Every row gives one point. Each copy is the shape, with its points in the same order, stretched, turned, moved and blurred by noise. Say if it was mirrored as well.
(in the rows, 128 means zero)

Shape (6 x 3):
[[161  97  82]
 [115 121 138]
 [ 75 148  63]
 [108 118 180]
 [131 196 193]
 [136 111 101]]
Copy 1:
[[ 97 151 106]
 [130 102 141]
 [ 39  92 187]
 [168  80 153]
 [185 106 206]
 [100 129 124]]
Copy 1 is: only turned
Copy 2, 6 rows:
[[177  94 157]
 [106  93 153]
 [126  55  90]
 [ 81 110 155]
 [ 57 163 112]
 [140  95 143]]
Copy 2 is: only turned
Copy 3 (6 x 3):
[[ 82 112  65]
 [151 141 133]
 [ 78 208 123]
 [198 125 159]
 [183 127 247]
 [107 131  99]]
Copy 3 is: mirrored

Shape:
[[153  55  62]
 [149 110 138]
 [197 108 183]
 [124 157  49]
 [ 97  58 120]
 [ 96 170 115]
 [103 143 163]]
Copy 1 (7 x 3):
[[138  83  49]
 [118 102 120]
 [ 97  60 150]
 [181 171 116]
 [ 79 112  47]
 [134 179 143]
 [ 86 145 147]]
Copy 1 is: only turned
Copy 2 (7 x 3):
[[ 97 179  53]
 [163 163 104]
 [215 178  77]
 [ 95  96  89]
 [111 187 132]
 [131 115 140]
 [160 147 154]]
Copy 2 is: mirrored
Copy 3:
[[200 153 132]
 [129 120 128]
 [107  54 123]
 [137 201  66]
 [172 164 190]
 [ 96 181 101]
 [ 97 142 145]]
Copy 3 is: mirrored

Shape:
[[ 80 160 180  94]
 [143  88 140 152]
 [187 128 139 151]
 [ 91 101  97 163]
 [ 87  87  67 188]
 [115 131 117 195]
 [145 198  77 136]
 [129 145 148 117]
 [168 192 142 116]]
Copy 1, 9 rows:
[[116  83  56  84]
 [143 128 138 167]
 [ 99 149 155 125]
 [155  82 175 163]
 [171  77 223 190]
 [106  75 181 156]
 [ 75 115 221  61]
 [110 118 115 100]
 [ 61 136 146  51]]
Copy 1 is: mirrored
Copy 2 (9 x 4):
[[120  97  66 165]
 [135 166 142 101]
 [138 177 154 148]
 [177 112 167  84]
 [194 112 199  54]
 [221 128 177 111]
 [153 107 172 183]
 [121 132 111 157]
 [127 147 126 205]]
Copy 2 is: mirrored
Copy 3, 9 rows:
[[213 185  83 145]
 [128 102 102 132]
 [148  93 147 173]
 [ 86 170  83 114]
 [ 42 171  78 103]
 [ 96 141  74 166]
 [122 187 187 164]
 [172 153 122 152]
 [179 148 170 195]]
Copy 3 is: mirrored

Shape:
[[ 77 137 100 152]
 [144 126  67 136]
 [162  84 124 101]
 [127 124 144 117]
 [ 74 119 137 142]
 [156 121  86 112]
 [190 156 142 192]
 [ 64 153 208  86]
 [214 151 179 140]
 [105  66 121  66]]
Copy 1:
[[164  91 124 138]
 [133  75 148 102]
 [ 61 106 105  91]
 [ 97 122 109 115]
 [135 117  90 152]
 [114  82 145  81]
 [102 100 172 172]
 [127 173  75 129]
 [ 52 138 158 130]
 [ 76 113  73  67]]
Copy 1 is: only turned
Copy 2 (10 x 4):
[[ 88 194 161 136]
 [ 89 115  97 155]
 [164  99  76 137]
 [147 142 143 109]
 [120 200 160 122]
 [121 101 101 151]
 [ 64 132 111  45]
 [202 190 240  84]
 [136  89 121  32]
 [203 130  97 183]]
Copy 2 is: only turned
Copy 3:
[[ 89 184 159 151]
 [ 69 126 160 165]
 [123  97 180 189]
 [138 132 159 139]
 [121 180 163 160]
 [ 90 111 171 156]
 [147  78  55 133]
 [187 177 177  75]
 [188  50  80 106]
 [109 146 243 195]]
Copy 3 is: only turned
